Each wall is flat, endless, passes through zero and stands at right angles to its row. A trip goes straight from one point to another. List the walls that it crosses, first one first.
(in the rows, 128 means zero)

Walls:
(1): [138 184]
(2): [192 114]
(3): [147 112]
(4): [133  65]
Trips:
[122 174] to [196 159] -> 2, 3
[154 204] to [157 146] -> 3
[71 95] to [142 140] -> 4, 1, 2, 3
[73 88] to [162 143] -> 3, 2, 1, 4
[ 48 102] to [176 177] -> 4, 1, 2, 3
[139 162] to [184 159] -> 3

Walls:
(1): [155 141 153 176 139  97]
(2): [183 148 139 131 145 114]
(3): [189 134 196 115 129 135]
(4): [225 171  97 166 180 157]
(5): [161 118 123 191 138 234]
(6): [129  97 130 111 112 111]
(7): [ 67  92 143 130 124 143]
Trips:
[ 84 176 136 104 106 100] to [152  70 102 249 128 183] -> 1, 5, 4
[158  84  40 186 184 148] to [154 146 117 103 130 174] -> 1, 3
[206 104  98 148 164 131] to [164  86 202  83  90 149] -> 6, 1, 4, 7

Walls:
(1): [141 105  51  89 156 171 179 124 228 110  99]
(2): [138 151 163 185 158  97 126 124 210 142 185]
(3): [154  32  88 186 172  87 129 215 133 113 150]
(4): [153 114 109 158 142 132  95 148 133 176 169]
(5): [117 160 147 114 118 109 100 109 102 102  99]
(6): [125 185 183 233 149 109 136 161  73 133 203]
(7): [137 133 175 129  93  86  41 109  92 126 105]
(8): [111 170 150 124 150 118 154  68 116  35 188]
Trips:
[139 143  83  93 168 113 164 107 191 138 104] to [129 197 104 212 186 160 141  92 123 204 172] -> 4, 8, 6, 1
[106 125 136 157 128  99 138 130 123  54 124] to [ 96 126 109 154 193 159 209 224 167  53 210] -> 7, 1, 5, 4

Walls:
(1): [145 140 127  91  61 117 127 106 148 178 145 145 158  83 161  96 173 131]
(2): [147  93 150  67 105 127 117  94 198 159 101 125  70 150 146  92 147 139]
(3): [115  97 140  93 150  99 128 155 135 142  87 159 158  98 127 131 108 107]
(4): [131 132 200  75 141  86 170 102 172 158 122 109 144 163 140  82 100 150]
(5): [157 117 100 133 133  93 185 124 112  87 161 119  90 106 111 150 133 165]
(6): [ 87 105 148 109 156 127  69 153  84 111 128  76 139 162 111 139 135 108]
(7): [ 80  89 117 194 105  85 133 103 129 131 155 126  65 149 120 103 154  91]
(8): [192 116 147 228 119 101  59  87 164 143 126 109 135  98 144  99 170 124]
Trips:
[169 196 105 107 150 108 128 137 136 104  82  56 101 143 140 196 135 124] to [135 173 106  82 134 145  54 161 170 109 139  98  67 127 194 153 200 155] -> 2, 8, 1, 5
[134 142 182 135 110 144  78 127 173 155 147  85 133 129  88 171 115 160] to [194  76 155 127 191 105 103  63 169  96 147 127 126 114 111 162 130 126] -> 5, 3, 6
[ 90 145 159  92 105 164 166 134  85  82  82 113  71 119 126  47 126  89] to [139  78 123 130 114 141 132 171 178  99 139  98 158 103  83 219 144 145] -> 3, 5, 4, 7, 2
[182 228 112 159 169 108 192 144 143  67 124  73 129  77 132 116 112 159] to [191 173 144 175 197 145 163  98 116  91 111 152 104  54 217 106  70 131] -> none
[103 172 147 118 104 100 158 114 105 152 185 140 170  92 120  65  76 199] to [174 162 139  99 125 106 201 115  55 103 129  73 157 109 152 168  77  81] -> 3, 1, 6
